Every row gives one point. The ring and each string are closed loops that go straight from each point to the next, and from the last back to the first. Before rounding, they use only three directions, however many columns there are. Count how often each string passes through the ring. Passing back the other way cancels.

Ring (10 x 3)
[[ 26  32 -16]
 [  3  44 -25]
 [-25  54 -17]
 [-45  54   3]
 [-50  47  29]
 [-44  41  43]
 [-14  31  57]
 [  6  27  55]
 [ 34  23  31]
 [ 38  24   3]]
String (23 x 3)
[[-25  52 -35]
 [-18  23  -9]
 [-13  28  -9]
 [ -7  30   1]
 [ 10  54  -8]
 [ 34  45 -30]
 [ 48  16 -30]
 [ 19   2  -4]
 [ 10  34  14]
 [ 42  53  23]
 [ 27  47  25]
 [ 19  50  24]
 [ 55  35  31]
 [ 56   7  21]
 [ 24  -4   7]
 [ 33   4  -2]
 [ 56  19 -22]
 [ 51  49 -31]
 [ 20  21 -45]
 [ -7  13 -27]
 [ -5  44  -3]
 [ -5  66 -10]
 [-18  74 -37]]
Times through: 3

Ring (7 x 4)
[[ -9  28 -72   2]
 [  3  51 -60   4]
 [ 18  30 -22   7]
 [ 11  -5  17   9]
 [-16 -51  37   9]
 [-15 -57  16   7]
 [ -6 -19 -44   3]]
String (32 x 4)
[[ 19 -76  25   8]
 [ -6 -31  -3   6]
 [-35 -24  -3   6]
 [-46 -39   2   5]
 [  6 -80   1   6]
 [ 32 -81  -5   6]
 [  6 -38 -10   6]
 [ 17 -60  -3   6]
 [ 32 -93  13   7]
 [-15 -95  35   8]
 [-61 -47  28   7]
 [-27 -21   4   6]
 [-59 -17  17   7]
 [-35 -61  66  10]
 [  4 -68  77  12]
 [ 44 -44  33  10]
 [ 22 -19   7   8]
 [-30   4   0   6]
 [-27  10  15   8]
 [ 16   8  18   9]
 [ 63  -1  10  10]
 [ 81   0  13  10]
 [ -3  19  14   9]
 [-22  13   6   7]
 [ -7  -1 -10   6]
 [ 43 -20   9   9]
 [ 47 -36  41  11]
 [ -1 -44  66  11]
 [-48 -33  52   9]
 [-45 -29  32   8]
 [-36 -63  54   9]
 [ -4 -85  50   9]]
Times through: 1
String (30 x 4)
[[  8   0 -34   5]
 [-29  16 -35   4]
 [-54  39 -48   3]
 [  0  15 -40   5]
 [ 18  30 -56   4]
 [ 31  54 -72   4]
 [  5  80 -72   3]
 [-33  51 -37   4]
 [-35  26 -21   5]
 [ 10  11 -20   6]
 [ 52  11 -12   8]
 [ 55   8   9   9]
 [  7   5  25   9]
 [-37   5   6   7]
 [-16  -3  -8   6]
 [ 21 -28  15   8]
 [ 26 -62  55  11]
 [  4 -68  60  11]
 [ 19 -56  28   9]
 [ -2 -37  11   7]
 [-47 -10   0   6]
 [-56 -43  20   6]
 [-18 -74  17   7]
 [ 39 -86  -2   7]
 [ 13 -36 -18   6]
 [-19 -15 -22   5]
 [-44  -8 -31   4]
 [-22 -10 -58   2]
 [ 18  -6 -89   1]
 [ 24   3 -71   3]]
Times through: 0

Ring (9 x 6)
[[ 17 -34 -40 -14  25   7]
 [  5 -21  -7 -10  31  21]
 [ -2  -1  29 -10  21  25]
 [ -7  24  60  -1   4  20]
 [ -6  33  61  15  -6   9]
 [  0  29  40  30 -12  -6]
 [  9  15   9  25 -12 -15]
 [ 20 -11 -28  -3  -3 -13]
 [ 22 -25 -41 -15   9  -6]]
String (24 x 6)
[[ 21 -20 -26 -37   5   1]
 [ 28 -45 -60 -48  19   4]
 [ 17 -44 -57   4  36   6]
 [  8 -23 -26  24  28   6]
 [  6 -25 -24  21  32  10]
 [  5  -9  -3  13  18   7]
 [  6  -7  19 -41  16  25]
 [ -3  -5  34 -31  27  36]
 [ -4  -4  17  26  28  18]
 [  3   2  17   6  11  10]
 [  0  22  57 -36  -5  20]
 [-10  43  95 -25 -11  25]
 [-12  40  77  25  -3  14]
 [ -3  13  24  45  10   3]
 [  2  26  47  -8 -12   5]
 [  0  45  67   6 -28  -4]
 [  6  19  31  -4 -12  -1]
 [  4   2  -3  53  11  -7]
 [  9  10  -6  57  -7 -23]
 [ 19  12  -2  -1 -24 -21]
 [ 20   4  -3 -24 -17 -11]
 [ 30 -10 -33 -36 -20 -20]
 [ 17 -25 -49  31  15 -14]
 [  8 -13 -18  30  18  -2]]
Times through: 3
String (25 x 6)
[[ 13 -48 -52  -1  47  17]
 [  8 -27 -29  19  32   8]
 [ 10 -14 -10  -3  16   8]
 [ 16 -16  -9 -46   8  11]
 [ 26 -45 -61 -37  22   4]
 [ 25 -42 -68  -3  21  -8]
 [  9 -13 -21  31  17  -3]
 [ 21 -20 -49  29   5 -21]
 [ 11  -9 -30  57  11 -17]
 [  8   1   4  13   4  -1]
 [ 10  21  25  -3 -19  -9]
 [  7  40  47   8 -33 -15]
 [  7  21  33  -4 -15  -2]
 [  3   4   5  37   9  -3]
 [  0  12   6  74   6 -13]
 [  6   4   8  16   4  -1]
 [ 12  19  21  -7 -21 -10]
 [ 21  16   7 -22 -31 -19]
 [ 16   3   4 -27 -11  -3]
 [ 14  -4  -4 -12   0  -1]
 [ 22 -17 -24 -38  -1  -2]
 [ 28 -41 -58 -41  15   0]
 [ 18 -49 -67  11  38   3]
 [  7 -18 -20  27  24   3]
 [  8 -36 -44  36  42   7]]
Times through: 2

Ring (10 x 8)
[[  7   4 -11  32  31 -18 -21  -8]
 [  5   1   8  10  35  -2 -17 -12]
 [ -3  -2  31 -18  33  16 -11 -13]
 [-12  -2  38 -25  25  20 -10 -10]
 [-20   2  30  -8   9   8 -13  -1]
 [-23   5  12  13   0  -8 -17   5]
 [-20   6 -16  35  -5 -30 -21   9]
 [-13   6 -35  49  -2 -43 -23   8]
 [ -5   6 -41  56   6 -46 -24   5]
 [  4   6 -29  50  22 -35 -24  -3]]
String (27 x 8)
[[-13  -2 -19  12   5 -25 -14   1]
 [ -8  10 -14  50   9 -29 -26   4]
 [ -3  16 -52  95   2 -62 -35  11]
 [  1  16 -37  87  11 -49 -34   7]
 [  6  16 -44  91  16 -53 -35   5]
 [  9  12 -46  82  20 -51 -32   1]
 [ 10  12 -43  78  23 -48 -31   0]
 [  2   1 -34  33  19 -35 -19  -4]
 [ -7  -1 -13  11  15 -19 -14  -4]
 [ -5  -1 -24  19  15 -27 -15  -3]
 [  1   2 -59  54  10 -55 -22   1]
 [ -7   0 -35  30   8 -37 -17   0]
 [ -8   7 -22  44   8 -32 -23   3]
 [-12  15 -38  80  -5 -52 -32  14]
 [-22   9 -40  59 -16 -51 -25  16]
 [-24   1 -21  21 -10 -31 -16   9]
 [-15   0  -4  10   7 -15 -15   1]
 [-16   6   6  23   6 -12 -20   3]
 [-26  14  29  32  -2  -2 -25  10]
 [-28   6  32   3  -1   5 -17   6]
 [-23  -4  15 -19   4   1  -8  -1]
 [-29   2  31 -10  -1   7 -12   4]
 [-30   7  32   6  -4   4 -18   8]
 [-23  -4   3 -13   1  -8  -9   1]
 [-11   2  -1  14  12 -13 -16  -1]
 [-18  10  -3  41   0 -23 -24   8]
 [-12   6  -7  32   7 -22 -21   3]]
Times through: 3

Ring (10 x 9)
[[ 51   2 -19  -3  38  -7  15  -9  -3]
 [ 38  22 -18  -2  30 -13   8 -16  -6]
 [ -7  54 -10  -1   8 -22  -3 -27 -14]
 [-35  66  -2   0  -6 -23  -9 -30 -18]
 [-40  62  10   5 -16 -11 -13 -24 -17]
 [-17  43  19  11 -14   6 -12 -14 -10]
 [ 19  16  22  14  -2  22  -6  -2  -2]
 [ 44  -9  15  11  13  26   4   6   2]
 [ 52 -21   1   3  29  17  15   6   1]
 [ 54 -15 -14  -3  39   2  20  -1  -2]]
String (27 x 9)
[[ 17  31   5   8   6   2  -4 -13  -6]
 [-24  38   0  -1   1 -12   0 -18 -15]
 [-81  65   9  -3 -24 -21 -10 -27 -26]
 [-10  51  31  19 -23  16 -21 -13  -7]
 [ 30  28  28  22  -8  27 -15  -4   1]
 [ 11  22   9   7   5   6  -1  -9  -6]
 [-30  25   6  -2  -2  -5   2 -12 -16]
 [-18  14   9   0   0   3   4  -6 -12]
 [ 14  11   5   4  10   6   4  -6  -6]
 [ 74 -10  14  16  20  31   3   7   8]
 [ 95 -33  14  16  29  40   9  16  12]
 [ 44 -34  -1  -2  31  17  21  10  -1]
 [-11   3 -10 -10  19 -11  17  -8 -14]
 [ 11   9  -6  -3  19  -4  10  -8  -9]
 [ 54   2  -1   7  24  10   6  -3   1]
 [-12  18 -11  -8  16 -15  11 -14 -15]
 [ 15   0 -24 -13  36 -18  22 -11 -11]
 [ 42  -3 -30 -11  46 -18  23 -11  -7]
 [-10  23 -17 -10  20 -22  12 -18 -15]
 [ 28  20  -4   3  18  -2   4 -11  -5]
 [ 80  23 -13   9  34  -1   2 -14   4]
 [ 57  41 -15   6  27 -12  -2 -22  -1]
 [ 47  36  -3  10  18  -2  -4 -17  -1]
 [-15  34  -6  -3   8 -15   3 -19 -14]
 [-57  62 -11  -9  -3 -34  -2 -32 -24]
 [-62  84  -3  -2 -15 -33 -13 -38 -24]
 [-16  74  11  12 -14  -9 -20 -28 -12]]
Times through: 1
